Each point is reached from the start by the listed moves, each made 0, 1 or 2 times, or once backwards (-1), plus a little noise. Say if it took an odd or an even number of moves. Then give how often each move was made.

Moves:
(1): [26,-10,-3,20,-4]
(2): [-22,-16,11,-43,-23]
(3): [40,13,-1,15,30]
Start: [-4,8,-16,6,-11]
Points:
[44,14,-30,70,8] => even (1, -1, 0)
[-29,19,-15,-13,-7] => odd (-1, 0, 0)
[5,-43,-2,-40,-66] => even (2, 2, 0)
[26,-28,-11,3,-42] => odd (2, 1, 0)

Moves:
(1): [4,-3,-29,-9]
(2): [-5,-14,-10,2]
(3): [18,1,12,15]
(4): [10,-22,-23,-21]
Start: [-9,-4,-1,-18]
Points:
[-12,-52,-16,-26] => even (-1, 2, 0, 1)
[-6,22,63,28] => odd (-1, 0, 1, -1)
[9,-33,-82,-57] => odd (2, 0, 0, 1)
[20,-10,29,-17] => even (-1, -1, 1, 1)

Moves:
(1): [15,-13,2,11,1,5,4,-4,-16,-2,-9]
(2): [-7,-6,6,6,-3,10,-9,-3,20,0,-1]
(3): [3,-13,17,14,12,6,-8,-14,11,5,2]
(4): [6,9,0,5,-1,-6,-8,-9,4,7,-5]
(5): [-1,-19,1,-5,16,8,-11,-7,-2,10,1]
(6): [-18,1,-3,-2,-17,-3,17,-12,-5,9,-8]
(7): [10,-6,12,-7,10,6,11,-8,-19,-11,-1]
(8): [-11,2,5,3,-15,22,-4,8,-15,-12,-1]
Start: [0,5,-8,8,-2,-5,-4,1,5,4,-6]
Points:
[31,-36,29,44,4,25,18,-17,-18,-24,-19] => odd (2, 1, 1, -1, -1, 0, 1, 0)
[7,-41,3,6,-14,60,13,19,-94,-38,-22] => even (2, 0, -1, -1, 1, 0, 1, 2)
[-51,-40,35,44,6,69,-90,-27,71,29,2] => odd (-1, 2, 2, 1, 2, 0, -1, 2)
[-7,-95,35,39,46,30,-26,-61,52,45,-13] => even (1, 2, 2, -1, 2, 1, 0, -1)
[-68,48,-9,23,-76,4,9,-7,-3,11,-14] => even (-1, -1, 1, 1, -1, 2, -1, 2)
[0,-69,39,44,0,63,-7,-46,-18,0,-32] => odd (2, 2, 1, 0, 1, 1, 1, 1)

Moves:
(1): [-2,0,15,-6,6,0,19,1,11,7]
(2): [-2,0,5,-11,3,-14,-7,10,3,-5]
(3): [-2,4,-6,19,-7,-1,-5,-9,9,-8]
(4): [1,8,-15,4,0,-3,1,-23,-13,-15]
(5): [6,-2,8,-1,-3,0,5,-1,6,5]
(6): [-2,1,8,2,8,6,14,-2,-4,-7]
(7): [11,3,-7,-9,6,-14,-11,3,-1,-2]
(8): [-3,-1,-9,8,-7,0,-3,8,-1,-3]
(9): [-7,-2,-11,3,-4,19,7,1,-1,-6]
Start: [-3,-2,9,2,-6,3,-3,6,-13,5]
Points:
[11,10,20,-6,13,-1,39,-45,-35,-2] => even (1, -1, -1, 2, 1, 1, 0, 0, -1)
[-6,-12,80,-7,14,43,95,-1,3,30] => odd (2, -1, -1, 0, 2, 2, -1, 0, 0)
[-29,-23,53,-9,-2,65,80,46,15,26] => even (2, 0, -1, -1, 1, 1, -1, 1, 2)
[-5,-5,5,6,-31,-6,-6,-1,-5,0] => odd (0, 1, 0, 1, 2, -1, -1, 1, 0)
[2,-5,8,9,-15,-24,-22,26,-19,-9] => odd (-1, 1, 0, 0, 1, 1, 0, 2, -1)
